Every row gives one point. Any point is a mix of the corners, with weights that add up to 1. It lies inside the corners' shape when no weight is negative. Is each point inside? If not, which corners have a negative weight?
(in the rows, 128 means zero)

Corners:
(1): [ 80 122]
(2): [153 103]
(3): [109 201]
Points:
[113 187] -> inside
[107 118] -> inside
[146 113] -> inside
[122 138] -> inside
[118 104] -> outside (3)
[129 147] -> inside
[142 110] -> inside
[149 148] -> outside (1)

Corners:
(1): [ 65 127 166 155 144 144 122 140 104]
(2): [156 141  98 157  90 125 150 152 144]
(3): [154  98 104 101 175  83 134 143 101]
(4): [114 163 153 142 114  95 146 114 148]
(5): [131 141 126 127 122 211 171 116 220]
(6): [ 76  73 199 177 111  82 103 128 137]
(7): [120  99 108 132 146 126 137  81 102]
(8): [109 152 190 181 154 155 143 102 139]
(9): [190 171 133 133 138 158 110 168 164]
(10): [141 127 118  98  79 116 182 139 131]
Points:
[119 118 138 129 128 138 156 107 163] -> outside (1, 2, 9)
[127 126 145 151 129 137 138 127 140] -> outside (4)
[124 139 150 151 125 118 138 137 128] -> outside (5, 7)
[135 135 147 145 123 162 155 126 175] -> outside (1, 4, 7)
[154 126 122 132 118 135 146 133 145] -> outside (1, 4)

Corners:
(1): [131 156 164 112 143 146 178 174 113 115 167  91  96 116 135  91 147 130]
(2): [108 123  86  94 160 126 108 127 137 115 191 119 117 153 160 118 134  92]
(3): [133 172 109 100 157 120 115  98 153 111  93 146 110 121 143 147 106  98]
(4): [123 130  94 123 158 140 148 123 118 118 160 113 130 129 152 118 139 107]
(5): [147 130 132 110 143 141 123 112 185 107  85 132 129 148  92 181  68  98]
(6): [128 131 144 119 159 148 117 138 120 141 128 151 100 130 149 108 160 137]
(7): [115 125 157 198 106 149 118 144 135 101 121 105 120  58 132 106 117 146]
(8): [183 131 169 141  83 148 105 111 151 130 126 115 155 154 115 106 139 113]
(9): [126 122 139  83 113 134 123  95 162 249  97 133 120 133 130 103 163 112]
(10): [191 103 101  88 102 103 137 108 137 115 134 215 128 148 127 112 130 151]
(11): [106 123  61  91 152 104  97 176 122 112 124 116 113 158 145 102 133 108]
(12): [116 109 166 173 158 140 130  91 111 119 141 128 132  75 104  91 137 114]
(13): [121 196 136  98 147 152 136 176 185 109 115 107 126 158 112 126 124  99]
(14): [127 121 138 126 134 138 130 120 100 118 169 124 142 125 131  87  93 131]
(15): [153 116 167 157 136  64 131 102 145 117 132 150 155 142 117 146 159 110]
(16): [127 141  94 114 110 134 113 142 142 103  96 109 103 137 135  94 132 160]
(17): [154 131 153  99 115 161 183 137 119 132 107 136 109 142  54 196 133 118]
(18): [ 84  90 106 106  79 125 130 112 126 119 103 167 142  56 165 101 135 151]
(19): [166 166 157 100 117 158 123 174 152 125  92  95 120 111  86 149 121 168]
Points:
[138 125 131 122 128 129 130 125 131 123 129 134 122 121 127 121 131 128] -> outside (13)
[136 151 124 125 142 151 141 145 134  88 139 108 114 137 111 123 108 109] -> outside (6, 9, 15, 18, 19)
[135 130 129 113 127 136 142 134 127 127 134 127 125 126 115 131 135 119] -> outside (5, 6, 16)
[131 128 136 134 141 139 142 141 120 105 148 112 122 145 110 131 130 110] -> outside (3, 9, 10, 18, 19)
[135 127 130 119 124 135 122 120 138 133 123 131 129 129 127 116 130 123] -> outside (1)

Corners:
(1): [136 105  92 158 111 146 136 114 134 124 151 136 119 130 162 100 152  81
  63  95]
(2): [ 78 116  83 144 161  92 134  82 117 111 118 130 201 116 146 107 121 148
 108  91]
(3): [ 86 129 141 120  97 154 129 150 174 151  86  79 103 154 117 161  89 146
 132 146]
(4): [ 82 158 103 107 129  22 144  87  66 188 151 173 159 170 119  99 104  98
 135 113]
(5): [ 52  79  82 150 117 108 172 126 156 130 106 113 140 122  81 129 112 160
 149 136]
(6): [121 132 167 145  96 128  95  98 166 154 170 120 129  85 154 144 205 128
 110 148]
(7): [138 112 185  92 100 123 177 157 145 134  46  86 129 150 125 144 100 139
 148 194]
(8): [ 99 169  49 102 156  65 180  90 143 150 144 146 160 157 100 146 128 140
 107 110]
(9): [ 75 114 161 104 134 161 163 121 147 124 114  82 105 174 142 135 122 167
 142 153]
(10): [101  85 151  59  86 152 153 165 172 102 101 115 132 159 108 156 113 141
 167 156]
(11): [102 116 116 198 117 105 136 146 116 138 143  84 107 141 149 145 182  54
 137 113]
(12): [132 119 178 198 141 143 115 141 174 110 179 144 141 108 197 103 176 101
  98 152]
(13): [107 107 184 118 144 158 113 142 139 151 178  93 118  94 152 116 135  84
 138 149]
(14): [113 161 117 136 147  97 129  61  64 129 166 169 184 122  91 150 120  93
 130 104]
(15): [117 128  78 145 161  81  82  60 124 128 137 153 160 163  84 144 136 150
 109 125]
(16): [ 98  77  73  97 159 145 154 125 133 142  94 126 144 170 145 179  81 167
 110 150]
(17): [153 146  82 158 154 116 123 124  80 148 162 159 190 100 146 117 129 171
 130  93]
(18): [134 111 193 133 120 169  94 118 175 164 100 129 107  93 157 124 160 125
 133 105]
(19): [154 117 141 175 123 128 136  82 151 137 198  87 129 110 186 125 139  70
 141 123]
(20): [ 97 137 109 127 145  55 146 134 124 115 125 135 116 153 118 156  92 165
 117 128]
(21): [148 134 120 150 120 169  80  98 155 145 167 121  93  65 182 106 189  79
 132 148]
Points:
[118 121 134 143 128 129 129 119 140 140 147 112 131 122 147 131 134 113
 130 130] -> inside
[109 116 128 129 133 123 135 121 145 143 132 119 126 132 139 133 137 136
 135 141] -> outside (1, 2, 3, 14)
[115 115 129 119 129 120 120  99 130 138 127 129 142 126 126 133 130 142
 128 136] -> outside (3, 8, 11, 12)
[111 138 124 154 134 103 129 103 127 138 161 125 141 120 140 121 146 109
 120 130] -> outside (10, 16, 18)
[122 122 119 128 128 122 128 119 133 132 134 127 137 134 136 135 128 112
 128 129] -> outside (5, 6, 9)
[104 116 132 131 123 121 141 119 145 137 124 111 128 137 133 136 129 122
 129 138] -> outside (17)
[114 111 119 135 123 130 129 118 147 141 134 120 139 120 144 125 141 122
 124 128] -> outside (9, 14, 20)

Corners:
(1): [104 134  77 196 161 164 147 174  97 127 167 165  99  85 169 110 110  75
  73 162]
(2): [170 151 110 145 139 161 157 147 177 140 156 163 139 136 139  91  79 142
 129 102]
(3): [ 92 124 111  96 147 116 102 108 165  94 110  80 102 119 126 126 153 128
 173 180]
(4): [133 125 131 142 164 144 121 160 135 180  95 149 161 145  82 149  94 102
 144  83]
(5): [ 73 134  92  91 146 114 148 147 182 117 144 136 107 166 147 141  99 110
 140 166]
(6): [147 134 136 115 134 173 112 135  79 134 131  83  80 129  84 109  26 126
 162 113]
(7): [121 100 104  93 142 122 109 163 126 142  99 145  83 141 110  86 162 140
 120 122]
(8): [ 36  99 137 129  59 159  74 162 168  82 156 153  99  69 135  65  97 136
 155 123]
(9): [106 115 136 131 161 210 100  94  92 124 104 138 140 115 144 113  91 115
 158 111]
(10): [127  87 141 123 125 138 161 117 180 112  96 153 129 137  99 148 131 144
 167 101]
(11): [175  57 166 116  83 162 130 124  89 137 110 161 135 152 141 136 123 152
 108 186]
(12): [176 174 163 115 156 137 200 133 106 144 116 161 144 135 124 120  86 121
  62 146]
(13): [218 147 139 101 126 123  71  84  77 130 106 159  99 117 141 111  95 116
 163  68]
(14): [131  88 148  73 120 142  93 132 125 131 118 103 111 177 182 140  84 113
 130  98]
(15): [132 139 110 121  81 145 164 114 146 123 147 162 111 125 101  72  63  62
 113 122]
(16): [138 144 173  48 102 138 114 106  91 128 164 154  66 127 116 143 116 122
  88 157]
(17): [106  79 133 209 142 169 101  86  96 191 105 127 113 166 124 171  94 145
 129 136]
(18): [155  88 149 224 188 118 191  93  73 169 130 179 116 177  85 114 116  73
 151 167]
(19): [101  85  94 131 168  85 105  99  74 102 147  98 100 171 110 123 117 101
 123 145]
(20): [ 77 190  79 137 167 118  95 176 150 110 111 115 116 154 168 137 168  97
 140 101]
(21): [147  82 119 151 163  97 168  54 105 164 136 126 129 164 156 157 117 129
 175 123]
Points:
[122 128 129 113 135 135 123 125 125 129 127 136 108 138 127 130 115 118
 129 136] -> inside
[119 120 122 133 141 135 127 109 131 127 127 138 120 135 133 127 107 110
 144 122] -> outside (6, 7, 11)
[135 115 131 132 156 139 128 125 108 140 118 134 115 153 126 130 106 115
 130 132] -> outside (8, 15, 21)
[123 133 121 104 130 138 108 130 128 118 132 140 105 143 111 101  89 103
 151  95] -> outside (1, 3, 11, 12, 17, 21)
[134 116 126 133 135 142 136 123 122 133 129 147 110 137 139 119 111 120
 133 136] -> outside (4, 19)
[153 133 151 101 120 154 123 130 126 129 119 150 116 129 116 110 105 126
 133 121] -> outside (1, 5, 17, 19, 21)
[116 120 121 126 139 134 129 130 131 128 128 138 111 144 132 125 107 113
 140 132] -> inside
[127 119 122 129 137 133 129 128 123 132 126 149 117 142 133 121 117 115
 126 124] -> outside (3, 6)
[127 110 129 128 141 139 116 125 116 136 120 135 112 144 133 130 114 126
 138 129] -> outside (15)

Corners:
(1): [142 104 122 126  98 149 114 157 112 142 130 150 133 147  94 129 110 129
 203  99]
(2): [ 97 130 118  84 158 152 147 131 137 126 138 219 136 165 118 105 146 146
 140  40]
(3): [141 138 151 131 187 122 145 114 153 101  89 118 160 107 175 108 152  97
 101 144]
(4): [146 102 125 130 136 140 127 155 126 119 161 113 149 139 156 110  68 112
 106 132]
(5): [151 147 145 143 171  97 137 136 136 127 166 144 162 153 102 122 145 118
 111 130]
(6): [157 149 148 126 120 119 132 128 141  94  84 109 150  85 105 103 172 128
 111 147]
(7): [ 65 164 153 133 144 137 125 111 154  84 178 126 149  86 126 109 152 134
 140 142]
(8): [ 93 129 134 148 122 120 143 119 107 131 165 114 141 107 102 127 112  97
 107 112]
(9): [110 147 112 120 106 107 129  95 130 124 178 127 138 148 139 165 128 107
 103 130]
(10): [150 131 131 126 120  93 139 131 138 104 123 109 160 152 163 119 137 125
 108  70]
(11): [142 133 152  97 134 145 124  87 154 148 170 138  48 114  81 137 112 128
 166 112]
(12): [141 149 141 141 123 151  90 106 141 129 177 181  21 139 147 139  74 122
 130  95]
(13): [ 97 140 111 110 119 115 159 103 129 145 166 121 133 134 134 108  86 123
 116 124]
(14): [151 158 134 125  93 114 137 104 100 176 157 119 110  94 108 136 117 144
 112 127]
(15): [152  85 149 140 127 140 168 140 146  92 121 143 160  97 144 134  64 108
 139 153]
(16): [164  75 139 107  75  97 147 112  74 158 130 103 117 178 116 129 100 115
  96 135]
(17): [ 85 148 148 125 107  83 136 148 144 118 142 112 139  84 106 148  83  99
 110 137]
(18): [163 130 121 108 117 111 137 142 137 122 155 116  59  94 126 139 152 140
 145 128]
(19): [151 124  68 133 142   7 119 146 115 189 188  98 141 118 107 153 122 182
 101  96]
(20): [156 129 134 127 176 143 135 137 132  85  86 122  80 128 104 116 169 197
 121 138]
(21): [147  95 143 145 119 137 140 166 158 127  96 112 123 147 134 151 145 131
 115 146]
Points:
[138 122 132 120 126 120 140 123 126 128 141 121 133 131 120 123 130 131
 124 124] -> outside (12, 17)
[136 126 135 130 125 127 133 120 129 132 156 139 118 122 127 130 108 118
 125 127] -> outside (10, 17, 20)
[135 132 134 125 127 117 128 130 130 121 152 133 116 119 110 130 123 134
 133 116] -> outside (3, 13, 21)
[127 130 139 122 135 131 137 121 128 116 137 135 132 129 125 117 116 121
 119 117] -> outside (18, 19, 21)
[111 142 128 127 141 116 130 137 140 113 157 121 143 123 115 121 140 137
 126 119] -> outside (3, 12, 14, 15, 16)
[127 128 126 127 118 113 134 132 129 131 145 125 138 137 133 133 125 118
 111 119] -> outside (11, 15, 20)
[134 131 129 124 128 119 131 123 132 132 155 139 122 129 127 127 123 126
 126 112] -> outside (17, 20)
[142 127 128 124 119 119 124 126 123 135 153 126 108 137 117 131 131 137
 123 116] -> outside (3, 13, 15, 17)
